Each wall is flat, endless, passes through zero and stands at right angles to its row. A trip goes straight from one point to another. List the walls that it crosses, first one first.

Walls:
(1): [ 37 -17  13]
(2): [-31  26 -14]
(3): [-69 -25  33]
(4): [-18  24  46]
(5): [ 49 -52  12]
(6): [-7 34 25]
(7): [-13 -16  -7]
(8): [-35  -8  34]
Trips:
[-27   5  52] to [ 18  40 -31] => 3, 8, 4
[38 11 24] to [ 0 47 -5] => 5, 2, 1
[ -5 -12  22] to [-15  -7  56] => 7

Walls:
(1): [-62 -26 -37  35 -56 -16   9  16  29   1  30   3]
(2): [ 10  23 -34  51  19  -9  51  21 -67  23  18  -8]
(3): [-37   6  22  89  13  29 -19 -20 -23  25 -65   2]
(4): [-14 -40  11  -7  11 -49  14 -34   9  14  39 -39]
(5): [ -3  38 -26   0  29  46 -25  28  26 -27  -5 -61]
Trips:
[-15  22 -12   3  12  19 -24 -11 -68  38 -25 -32] to [ -1  -9 -19   1  33 -17  -1 -21 -12 -12  84   0] => 4, 3, 1, 5
[-25  -9   2  11  -5 -38 -29  11  11  -4 -15 -74] to [ 23 -52 -12  47  -2   4  47  53  17 -27  -9 -45] => 2
[-13 -54   8   1 -31   9  15  34 -20  -8  15   1] to [ 62  -8  15  37  33   0  -5  -3 -17   1 -42   9] => 3, 4, 1
[ 62  31  30   9 -74 -17   7   7   0   6  13  11] to [ 26  -7   0 -42  54 -41  18 -21  11  -7   7  -6] => 2, 4
[-12 -25  43  46 -31  29 -36 -53 -17 -13 -82  26] to [ 19  29  11  -8 -27  12  -1  22  22  45  -2 -36] => 5, 3
[ -4  41  22  -4  20   9 -35 -57 -26  19 -39  -2] to [-53 -31  43  20 -24   7  -1   0 -48   2  49 -15] => 5, 4, 2, 1
[ 50  35  -8   9 -20  19 -10 -32  11  10  43 -52] to [-15 -27   0 -32   4 -37  22 -68 -27  17 -33 -20] => 5, 2, 3

Walls:
(1): [ 24  22 -17  -2 -20 -28  30  11   5  39   8 -57 -50  39 -19  56 -14 -65
  -9  17 -35  -2 -10  -4 -10   8 -30  22 -19   7 -47 -27 -23  26 -25  40
   0 -38  12  26  45 -46 -20 -25  46  -8  16 -53]
(2): [ -5  81 -22 -10  20 -11 -59  28  21  36 -18   1  12 -17  -9  26 -30 -17
  -9  12   8 -20  -3 -30  -6   3 -43  -3  -1   0  40  71 -11 -28 -30  17
  69   1 -66   3 -18  19 -18   8  28  11 -62 -13]
(3): [  7  23   2  -8   0 -35 -15  13  18  26  -3 -10  -1 -32  41 -54  62 -30
 -66 -18   2 -35  41   5 -33  37  -7  45 -13  25 -35 -22 -10  31  -2 -15
 -75 -21   1 -64  65 -11  14 -21 -10   6  15 -41]
(4): [-21  63   7  30  70 -12   3 -50 -51 -16  14  -2  48  -3   9 -26  -4  59
 -53  -6 -54   3 -11  71  14  -3  36 -20  15   4  16 -29  11  12  23   4
  -5   1 -14   6  -3  -1  46   5 -14 -25 -52 -32]
(5): [ 21 -42 -20  26  -3  42  38  45  34  47  59 -18 -47  27  16 -19  12 -21
  48 -41  10  32  35 -19 -23  21   0 -40 -16   1  35 -36   1  -3  -2 -11
 -23 -16  36  -6  56 -48  53  31   2  48  24 -15]
(6): [  8  -8  54 -41  40 -14  33  -8  20 -40  13  -5 -31 -73  27   0  54   9
  11  -5  39 -48 -36 -53   7 -11  -2   3  18 -44 -47  46  -8  45  52 -54
   4  29 -16 -19  56  44 -10 -15 -47 -10  44  45]
(7): [ 42  21 -44  52 -22  20   5   9  -9  18  57 -17  -1  -9   6  41 -44   8
  17  27  37 -18  -6 -26 -12  -9 -59 -35   8  12  47 -63 -15 -26  -8  17
   2 -45 -20 -11  13  26   9  27  32  -9  -9  28]
(8): [-33  -1 -13   8  24  15  -2  11   3   0  -5  20  -2  10 -35  69 -25  12
  35  20  20  16 -17  -8 -11   3  -4  33   2  -3   7  -9  -7 -10 -33  19
 -17  13 -20 -42 -11   3  41  39  13   3  41  38]
(9): [-11 -32  15  42  10  28 -21   8  52 -15 -44  25  -8 -43 -17  -6 -13 -26
  38 -45   0 -12  56  25  51   3  35   1  57  54 -31   5  13  24  42 -30
  38 -15 -24   5  25  53  27 -62 -10 -22 -37 -37]
Trips:
[ 94  13   7   9 -69 -21   0  40  -3  -6  24 -51  15   9  -1  20  44   9
  65 -19   2 -27  20 -52 -13  -1 -68   7  31  27 -10  12  30 -37 -23 -29
  23  -6 -10  20 -67  31   7  -1  59  -4  20  22] to [-19 -49  46  -5  37   3 -55  15  27  -7 -37 -72 -10  21 -57 -15 -32 -10
 -22 -15  -5  -8   6 -36  16 -43 -11 -13  30 -24  -9  69   2 -27  19  11
 -40 -11 -10  42 -16  34  57  -3   2 -15  41 -43] => 6, 9, 8, 5, 7, 1
[ -25   27   21   53    0   24   24   12    6   17    2   33  -26  -22
  -13  -17   -3  -18  -26   34   60 -103  -22   20  -38   32   38    0
  -18   -6   49  -26   19    5   11  -17   18  -20   -7  -37   16   52
  -22  -10  -29  -67   -2   -7] to [ 11 -23 -27  -1 -34 -13  19 -35 -43 -22  22 -21   8 -20   5 -19  11  -6
 -35   5  43 -27  16  32 -29 -25 -20  28  -5   7 -20  -2 -13 -24  43 -17
  25  -4 -11  13  16  27 -33 -18 -30  34  -2  32] => 2, 4, 9
[  8 -14 -22 -22   3 -28 -16 -46 -81 -34   8 -26   0 -39 -24  38  28 -15
 -29  10 -36  37  -8  -9   5  55 -25  -3 -49  38 -66   7 -19  13 -24 -47
 -15   6 -12 -54 -31 -10  41 -13  26  41 -66 -19] to [ 29  29 -26  26  -2 -26   8  38 -32 -62 -19 -18   3 -10  27  27  17 -26
  20  -4 -18  21  36  -4  -6 -30 -20  50  24  56  62   5 -33  15 -13   8
  28 -31  15 -15 -58 -31  39 -23   6 -35 -20   7] => 7, 9, 3
[-15  11  11 -30   8   2  51  -9  23  42  12  -3  12 -82  51 -27  -9 -49
   0  19 -29 -19   6  61  -8 -34  61  11  38   2  43 -26  17   7 -12 -43
 -29 -20   1 -20 -30   8  33   0  25  23 -10  -3] to [-35  -8   1 -34 -10  -2 -37 -62 -44  36 -17   8  30  37 -37 -27 -61   7
 -29 -18  47 -46 -11  -3  35 -11  -6  12 -20  43  11 -25  58   2  25 -23
 -28 -30 -23  26 -16  20 -25   4  -7  12 -16  17] => 6, 5, 7, 2, 3
[ 13  50   4   6  19  -4  42 -36  -4  14  31  65   7 -28 -19 -46  18 -10
  14 -13 -27 -23  51  39  17 -55 -10  -8 -22 -64 -48  15  19  35 -23  13
  40  24 -33  44 -13 -14  11 -61  -3 -42  43   3] to [-28 -86 -23  25 -17   1  13  49  16  33 -10  49 -72 -12  -3  31 -21 -21
  41  30 -40 -26 -41 -65  85  46  11 -22  11  26  19  39  29  34  35 -29
 -24  -3   2 -15  50 -22 -15  30   5  41  -4  10] => 4, 5, 8, 7

Walls:
(1): [-46 -42  35  46  -3 -58  -6 -23 -14  22   8  40  22 -24  14  37   5  15
 -27   8  10  14 -36  -8 -16  40  35  36  -5 -14  16 -24  13  13  12   4
  35 -32  48  -3   5 -11  -7  10   7 -17  18   9]
(2): [ 40  11  -5 -21 -24  42  49  30  -1   2  69 -62   6  23   1  23  46  -4
 -21  12 -15   5  48 -21  19  16 100 -34 -21 -48  29  21  16  -1  43  38
 -80  -5  20  40   5  31  28 -29  33  -9  62   5]
(3): [ 24  48  11  33  -6  74 -33 -22  -9 -22  -6 -15 -15 -47 -25 -35  28 -27
  59   0  -9  46  -3  45 -13  41  16  38  10 -10  11 -26   9 -34  30 -24
  22  24  24 -25   2 -43 -10 -31  -6  19  59  -5]
(4): [  8   8  25  92  16 -28  56  50 -12 -48   6 -40 -48 -23 -16  66  12 -61
 -10   4  10  15   5 -28 -27 -38  43   4  39 -27 -22  15  -3  31 -13  62
 -65  39 -20  16  -7  15  -5   4 -25 -52  39  66]
(5): [  5  14  -3   8  41   5  15  -2 -12  22  -6 -15  22  30 -19 -11  22  54
 -43  48  36 -34 -20  23 -13   0 -16 -44   8 -58  17 -41 -14 -43  29 -28
  -9 -17   1  26   0  17  12 -34  43  25  43 -33]
(6): [-11 -13 -49 -18  53  -4  46 -13  11  16  -9  25  28 -22 -57   3 -19 -20
  12 -15 -37 -73 -29 -22  14 -47 -17  -7  34 -40   8  -9 -20  35  -4  50
 -41  27 -15   0  40  17 -26  24  14  -5 -40  13]
(7): [ 33  28  17   5 -45   5  34 -30  30 -27 -43 -31 -10  22  41 -41 -25   5
 -38 -13  33  23  87  13 -43 -23 -17 -19 -35  76  10  -3  24  12 -21  37
   0  10  15  -3  33 -26  29 -19 -40   3  55  -5]
(8): [-11  59  31  15  -9  -5  25  72 -22 -54 -32 -11 -39  25  87  17 -28  -6
  49  20   6 -36 -16  45  62 -20 -29 -10 -67  -7  45   4 -22  30   2   1
 -34 -34  16  -4 -58  47  32  25  -6  -6  41  20]
(9): [ 19  30  -7  38   6  31  32 -47  13 -88 -28 -32  21  44 -39   1  -7 -62
  22 -49 -27  80 -33 -24  60 -25   9  32 -17   3  51   3 -30   1  -5 -26
   9   4  98  13  36 -12 -32  42  15 -47  10  28]
(10): [ 20  62 -20  10 -60  62  11  15  43  56 -14  22  30 -42  24  17 -25  40
  26 -33 -42  26  46 -42 -10  85 -67 -54 -12 -10  60 -56  24   0   9 -31
  -9 -19 -31  31 -25 -47 -29 -21   1  -2  15 -18]
(11): [ -5 -15  17   5  15 -59   1 -18  14 -18   5  31  21  48  25   8  -2 -19
 -26  -6  -5  -2  20 -44  -4  14 -29  33 -27 -10 -14 -31 -45  47  -4  31
  24  11  29  11  -9  42 -46  -7  35   7 -36 -20]
(12): [-56  29  32  12  34  69 -30   6  12  31 -30  -7 -35  -7 -48 -10 -34 -22
  12  27  14  42  -3   3  17  -2  21 -33  46   1 -22 -23   3  12 -11 -22
  45   5  58   7  32 -39   2   9  -4 -26 -20  51]
Trips:
[-18 -29  -6  -2  70   9  -3  41 -22 -28 -18  19   2   2   6 -55 -64  31
  38  -8  16  99  -3  23  12  13  -6 -21 -25 -28  42  44  26  22  12   7
 -19  11 -37   0   6  82 -41   6  -8   7 -11  53] to [-47 -13  -2 -39 -37 -12  -5  35  11  -4  -1  18 -10  -9 -17 -28  33 -23
   4 -19  14   1 -17  20  24 -30  17 -28  25  16 -13  -6  48  -4 -11 -14
  16 -16  37 -40 -26  -2  -7  -6 -17  11 -13  74] => 6, 4, 1, 9
[-33 -10  -1  31  -6  -8  -5 -16 -12  14  12  11  20 -42 -32 -16 -37  26
  34  28  47 -10  43   4 -11  46 -29 -27 -29   2 -39  20  21  24 -13  51
 -62  12 -19 -39  22 -42 -16  10  39  19 -30  -5] to [-17  25  49  21 -43  22  -7   7 -40  -2 -30  -4  75   4  -4  20  14  17
  29  11  13  13   4  -4 -37 -45 -51  17  15  10  -6  21  -9   1 -55   5
  21  37 -24  -9  24 -52 -15  12  17  26 -20  81] => 4, 1, 3, 9
[-79   9 -28  -2 -27 -60  41 -61 -43  32 -13  29 -19  25   3  16  -9 -25
  26  21  -2   5 -12  17 -13  55  78  39 -14  32  -1  45  21  38 -12  10
  13 -32  19 -19 -29  -6  26  65  26  11  -8  12] to [  0  18  16  54  46  -1  40  30  34 -47  -4 -35 -48 -67   0  22 -40  -7
  28  27  -7  60  -7   6 -23  25  71 -40  11  -8   0  -8  43 -24  33  49
  20  31  -5  -2  12   1  36  20 -13   5 -19  55] => 4, 11, 2, 3, 7
[-20  14  33  -5   5   7  11  32  -9  37 -14  20 -30 -25 -33 -42  10   4
 -48   5  -5  29 -42   1 -20 -31 -25 -31  32 -53  -3   1 -73  10 -23 -22
 -12  45   8 -25 -38   8  46  -4  23   5  26  34] to [  3  -5 -31  51 -17 -18 -28  18  43  42 -62  13 -27 -12   1 -27 -36 -52
 -34  28  24  14  23  15 -36  11  23   5  22  17  -8   3 -27  -7  27   4
 -34 -56 -18  -5 -26   6  86  16 -26  -6  -3  15] => 3, 6, 7, 1, 5
